Rows are points. Each copy is the shape, with its points in the same order, stretched, turned, moved and blurred by noise. Say if it was mirrored as well.

Shape (8 x 2):
[[-27 -10]
 [-25  -6]
 [ 34   1]
 [ 16  22]
 [  9  -2]
 [ 30  52]
 [-39  39]
 [  5   1]]
Copy 1, 8 rows:
[[-27 -15]
 [-24 -12]
 [ 26   2]
 [ 11  22]
 [  7  -6]
 [ 21  51]
 [-46  29]
 [  1   1]]
Copy 1 is: only turned
Copy 2 (8 x 2):
[[-12  16]
 [-17  12]
 [ 31 -18]
 [ 11 -28]
 [ 11  -4]
 [  3 -60]
 [-48 -13]
 [ 11  -3]]
Copy 2 is: mirrored

Shape:
[[ -2   9  28]
 [ 25  -6   8]
 [-32  43  28]
 [-30  -3   9]
 [ 12  -6 -14]
 [ 23  -8  34]
 [ 14  -7 -10]
 [ 17   6  30]]
Copy 1 (8 x 3):
[[-10 -24  12]
 [ 23 -20   0]
 [-50 -19  -2]
 [-18  10  18]
 [ 20   2 -10]
 [ 17 -36  18]
 [ 20   0  -8]
 [  6 -34   8]]
Copy 1 is: mirrored
Copy 2:
[[ -4  19  37]
 [ 19  -4  17]
 [-21  60  40]
 [-29  15  10]
 [ 13   2  -7]
 [ 13  -7  39]
 [ 12   2  -3]
 [ 13   8  38]]
Copy 2 is: only turned
Copy 3 (8 x 3):
[[ -4  -7  26]
 [ 20 -10   0]
 [-44  19  36]
 [-31 -23  10]
 [  8 -14 -23]
 [ 25 -13  27]
 [  5 -12 -17]
 [ 13  -2  26]]
Copy 3 is: only turned
Copy 4:
[[-14   3  21]
 [ 18  -8   5]
 [-50  33  14]
 [-39 -13  -2]
 [  7 -11 -19]
 [ 13  -9  31]
 [  9 -12 -16]
 [  6   3  25]]
Copy 4 is: only turned

Shape, 7 rows:
[[ -1 -37 -38  13]
 [ -4  25   6 -17]
 [  0 -14  34  -2]
 [ -5  18  -8  29]
 [ -2  42 -17  -6]
 [-33 -37   0 -22]
 [ 41  25  44  10]]
Copy 1, 7 rows:
[[ 16 -31 -40  16]
 [  1  28  18 -10]
 [-12 -15  34  -7]
 [ -8  17   2  37]
 [  5  48  -1   8]
 [ 38 -32  15 -11]
 [-60  20  33  -9]]
Copy 1 is: mirrored
Copy 2 (7 x 4):
[[-30 -25 -37  14]
 [  9  18   0 -27]
 [  4 -18  29 -11]
 [-13  24  -7  19]
 [  7  38 -20 -15]
 [-33 -31   4 -33]
 [ 47  11  26  10]]
Copy 2 is: only turned

Shape:
[[-14 -22  26 -27  22 -30]
 [ 28   8  -6   0  27 -17]
 [-31 -12  24   8 -29 -21]
 [  7   3  23  13  40  -1]
 [ 29  15 -25   6   2  27]
 [-25 -45  10  -3 -15 -13]
 [ -6  18 -32  34 -15  -4]
 [ 14  -1 -15  15  24  23]
 [ -9   9  20 -36   8 -14]
 [-31  13 -47  20 -20  20]]
Copy 1:
[[-19  -3  21 -28  19 -32]
 [ 31  21  -3  -4  42 -11]
 [-36  -7   5   6 -27 -11]
 [  8   6  35   2  46   9]
 [ 36  10 -24   2  20  35]
 [-34 -32  -7  -6  -9 -16]
 [  2  29 -31  34  10  27]
 [ 19  -3  -8   8  38  27]
 [ -2  23  13 -41  12 -11]
 [-17  23 -46  21   5  48]]
Copy 1 is: only turned
Copy 2, 10 rows:
[[ -7 -14  23 -60   7 -34]
 [ 24   6  -5 -20  27 -33]
 [-28  -4  30 -11 -20 -15]
 [ 21  -8  26 -16  45 -19]
 [ 25  16 -24   3  29  13]
 [-28 -32   9 -28 -13  -9]
 [-14  17 -24  25  18  -8]
 [ 17  -6  -8  -3  48   8]
 [ -6  14  14 -55   3 -18]
 [-39  23 -28  22  21  22]]
Copy 2 is: only turned
Copy 3 (10 x 6):
[[-29  -8  28 -29   9 -19]
 [ 26  19   8 -18  24  -2]
 [-26  -7  11  28 -19 -25]
 [ -6  16  28   2  32  17]
 [ 40  16 -13  -1  -2  32]
 [-26 -39   6   3 -11 -16]
 [ 20  16 -37  35   3  -3]
 [ 17   3  -7   1  19  32]
 [-16  20  20 -28 -13  -8]
 [  1   9 -60  24 -13  13]]
Copy 3 is: only turned

Shape, 12 rows:
[[ 28   0  24 -28 -32  23   4 -19]
 [-33 -12 -22  19  19  35   4  -4]
 [ 29 -49  27 -26  32 -18 -25  18]
 [ -8  18  26 -10  32 -23 -13 -29]
 [-26  -6   3 -30  11  36 -27  23]
 [  6 -37 -20  -2  32  24  12 -22]
 [-29  10  17 -43  -9 -21  20  18]
 [-26 -26  16  -1 -24  16  -7   6]
 [-32  14 -16 -45  -3 -21 -19   1]
 [ 34  12  10  17  -3  -9  -8   3]
 [ 18 -17 -16 -14 -29  -9 -23  -9]
 [-34  15  24 -26 -14  -1   4  19]]
Copy 1:
[[ 22   4  47   1 -33  31   0 -32]
 [-38 -18  -4   6   6  33  25  29]
 [ 24 -30  50 -34  25   0 -42  20]
 [-19  30  25   1  30 -12 -16 -13]
 [-31   1  21 -25 -17  50 -24  29]
 [ -6 -33  21 -18  24  18  36   1]
 [-16  41  27 -21 -35 -14  -7  27]
 [-21 -20  32  15 -32  16 -10  24]
 [-30  26  -7 -32 -29 -10 -27   0]
 [ 38  10  10  14   9  14 -13  -1]
 [ 18 -28   2  -6 -32   4 -17 -18]
 [-24  34  28  -2 -39  10 -17  30]]
Copy 1 is: only turned
Copy 2, 12 rows:
[[ 23  -4  49 -18 -15  12  -4   7]
 [-21 -26 -26   7  33  36  -9 -27]
 [ 13 -57  37  10  27 -46 -46  14]
 [-36   8  37  10  30 -28 -28 -26]
 [-21 -30  -7 -33  30  13 -44  14]
 [ 15 -41  12   4  45   5  -1 -38]
 [-51 -27  27 -25  -2 -23  10   8]
 [-20 -42   9   5 -14  25 -21  -2]
 [-41 -23  -4 -41   0 -28 -21 -27]
 [ 15   9   6  28   0 -28  -7   5]
 [ 25 -22   5  -6 -23 -17 -22 -20]
 [-48 -24  14 -21  -5   0  -9  13]]
Copy 2 is: only turned
Copy 3:
[[ 25  11  13 -21 -17   1   1 -25]
 [-15 -12 -28  29  37  32   1  -4]
 [ 15 -60  31 -33   6  10 -42   6]
 [-16   5  37  -6  44 -17 -36   1]
 [-18  -9  -6 -21  11  53  -2  18]
 [  9 -46 -18   0  42   9  -2 -29]
 [-38  -6  18 -22  -4 -15  27  32]
 [-21 -11  -8  16 -20  24  -7   0]
 [-41   4 -17 -35  17 -13  -9  21]
 [ 41  -1  12   6   8 -16 -31  13]
 [ 10  -8 -28 -20 -10 -12 -29  -8]
 [-29  14  18  -6  -9  13  13  32]]
Copy 3 is: only turned
